Each row of a before or after table is a point. One or more steps were done to the points. Then noise was added and the rows were shuffled. The steps act on how far a point lies along the listed directions, d1 being the first. What was done? A step turns or swaps two directions, mirrors them in a line or flattens them onto one, adds a multiple of one to another, or multiplies one. Angles are multiples of 10 degrees, from the lower direction toward the higher: turns from -170 to 170, lines from 10 to 170 but not 90. Use the fewest steps. Two steps may share a direction if one is a turn and the other turns, adds or multiplies; they go together, in the order done. Otherwise the lowest direction goes first.

Directions:
(1): [-0.7  5.2 -0.6]
(2): [-5.1 -0.8 -1.0]
(3): [ 1.1 -0.5 -5.2]
Before, 8 rows:
[[-3.2 -3.1 -3.7]
 [ 1.2  1.2 -3.8]
 [-3.2  1.3  4.0]
 [-2.3  7.4 -3.0]
 [ 0.6 -4.4  0.2]
 [-2.9 -0.2 -3.7]
 [ 0.3 -0.3 -3.9]
 [ 2.2 -2.0 -2.9]]
After, 8 rows:
[[ 0.7 -0.4 -4.0]
 [ 1.3  1.4 -3.5]
 [ 1.8 -2.4 -2.7]
 [-0.5 -4.9 -0.1]
 [-3.6 -2.3 -3.8]
 [-2.8  0.6 -3.5]
 [-1.0  8.0 -2.7]
 [-2.6  1.7  4.0]]
Steps: turn d1 and d2 by -10 degrees

Directions:
(1): [-3.4  0.3 -1.5 -5.5 -0.8 -4.4 -2.8  1.5]
(2): [ 2.5 -6.1 -3.5 -2.8 -1.6  1.5  0.5 -2.3]
(3): [-2.4  1.9 -3.2  0.9 -2.6  5.3 -4.4  0.3]
(4): [-1.0 -3.3  0.8 -0.1  6.6  1.9 -2.8  2.7]
(5): [-1.0 -2.9 -2.2  5.9 -1.0 -4.3 -2.4  0.1]
Before (14 x 8):
[[ 0.6 -1.0 -0.9  0.4  3.4  3.4 -2.9  2.1]
 [ 0.8  1.6  2.4  3.9  2.3  2.3  3.8 -0.8]
 [-2.0  1.0  5.5 -0.6  4.5 -2.7  0.2  1.2]
 [ 0.8 -0.7 -0.3 -2.5 -2.1  3.1 -0.2 -0.3]
 [ 1.3  0.5  1.1  0.2 -1.9  3.4  0.6  0.2]
 [-1.1 -2.8 -2.2  0.9  4.1 -0.8 -1.7  0.4]
 [-2.3  3.1  0.9  0.5  0.3  2.9 -2.2  1.2]
 [-2.9 -1.1 -0.8  3.7  0.2  0.6 -3.5  3.7]
 [ 0.0  1.3  3.0 -0.4  0.8 -7.0  2.0  0.0]
 [-2.5 -3.4 -2.6  0.0  4.3  1.8 -4.6  4.1]
 [-0.3 -1.7 -0.4  8.0  2.9  4.6 -2.3  0.9]
 [ 2.8  0.9  1.9  1.6  1.4  0.9  3.6 -0.3]
 [ 1.8 -2.2  2.1  1.5  3.2 -1.3  4.0  0.0]
 [-0.5 -0.9 -0.7  6.4 -0.5 -1.3 -1.8  2.3]]
After:
[[-2.3  3.3  0.9  0.8  0.1  2.7 -2.2  1.1]
 [ 4.3  1.1  4.0  9.8  3.1  6.9  6.6 -2.4]
 [ 3.1  0.5  1.8  2.6 -1.6  5.3  2.0 -0.4]
 [ 1.1 -1.1 -0.7  1.6  3.4  4.4 -2.3  1.6]
 [ 0.9 -0.8 -0.4 -2.6 -1.9  3.0 -0.2 -0.4]
 [-1.8 -2.8 -2.3  0.2  3.7 -1.5 -2.0  0.5]
 [-1.3  1.3  2.2 -2.9  0.6 -8.8  0.5  0.6]
 [ 5.1  0.6  3.1  5.6  1.8  4.1  5.4 -1.3]
 [ 0.8 -0.9 -0.1  8.5 -0.3  0.3 -0.8  1.8]
 [ 3.7 -2.1  1.2 14.4  4.1  9.9  1.1 -0.8]
 [ 3.5 -2.6  2.8  4.2  3.6  0.9  5.6 -0.6]
 [-3.1 -1.0 -0.9  3.2  0.3  0.5 -3.7  3.8]
 [-2.8  1.3  5.2 -1.7  4.5 -3.8 -0.7  1.6]
 [-3.9 -3.5 -3.1 -2.1  4.0  0.0 -5.5  4.8]]
Steps: multiply d1 by 2.5

Directions:
(1): [-1.1 -1.2  0.3 -1.3 -2.2 -1.0  0.3 -0.8  5.1 -5.9  4.9 -4.0]
(2): [-6.9  3.1 -0.4  4.4 -2.4  2.9 -2.2 -3.0  2.1  0.6 -1.1  1.0]
(3): [-4.6 -3.7 -0.7  3.8  3.0 -3.9  3.9  1.1 -1.6  2.4  1.5 -3.1]
(4): [-1.6  1.8 -6.2 -2.7 -4.3  2.1  2.5  4.3 -1.7  0.6 -1.1 -3.0]
Before:
[[-7.8  0.6  3.7  7.0  0.7 -0.6 -1.2 -4.5  6.5 -0.6  0.3  0.2]
 [-1.4 -0.3 -2.5 -0.9 -2.5  0.0  0.5  0.6  1.8 -0.1  1.6 -2.9]
 [-1.5  1.6  3.4  1.1 -1.8 -0.2 -4.3 -3.0  5.3 -4.2  1.0 -1.7]
 [-4.6  1.0  1.1  4.2 -1.9  1.5 -2.4 -1.1  1.0  3.2 -3.1  2.4]
 [ 2.2  0.6 -1.9  0.3 -0.7  2.4 -2.6 -0.4 -1.6  1.6 -2.5  1.6]
 [-1.3 -1.9 -1.8 -1.8 -2.0 -1.1  0.8  0.3  2.4 -5.9  3.8 -5.6]
 [-4.5  1.8  1.1  1.3 -2.1  2.7 -0.2 -3.2  2.5 -2.7 -1.6 -0.5]
 [ 6.7  2.8  1.3  0.1  3.6 -1.9 -1.7  0.5 -0.5  1.8 -1.0  3.2]
 [-6.4  2.5  1.1  5.7  1.9  0.7 -1.1 -2.2 -1.1  2.1 -3.0  2.7]
 [-5.0 -0.5 -5.5 -3.3 -6.3 -0.3  3.7  2.2  5.4 -5.1  4.3 -7.7]]
After:
[[ -7.4   1.9  -3.3   2.7  -3.7   2.5  -1.0  -1.5   1.5  -1.9   0.1  -2.8]
 [ -0.9  -3.1   2.1   0.1   0.5  -4.0   2.5   0.2   6.8  -5.0   4.5  -4.8]
 [-10.4   3.1  -7.1   0.2  -8.2   2.9   2.3   1.1   4.2  -1.6   1.1  -5.8]
 [  2.8  -2.9   0.4  -3.2   2.6  -4.1   3.5   3.0   0.0  -4.0   2.8  -3.5]
 [  0.1  -0.8   2.5  -2.0  -0.6  -0.1   1.1  -2.1   3.4  -5.8   1.4  -2.5]
 [ -2.5   0.4  -3.1  -0.3  -3.0   0.8   0.2   0.5   1.4   0.6   0.7  -2.4]
 [  5.3  -1.6   0.4  -0.8   1.2   0.2  -2.2  -0.9  -0.4  -0.2  -0.6   1.1]
 [  5.8   3.1   3.0   2.2   4.7  -1.9  -3.0  -1.8  -0.2   2.7  -1.5   4.8]
 [  3.8  -4.0   1.6  -2.8  -0.6  -3.3   0.7   2.6   2.1  -2.0   2.2  -2.3]
 [ -0.4   0.7   5.2   1.5  -0.3  -1.0  -4.9  -4.2   5.9  -4.5   1.8  -1.1]]
Steps: mirror d1 and d2 in the line at 30 degrees; add 1 times d3 to d4
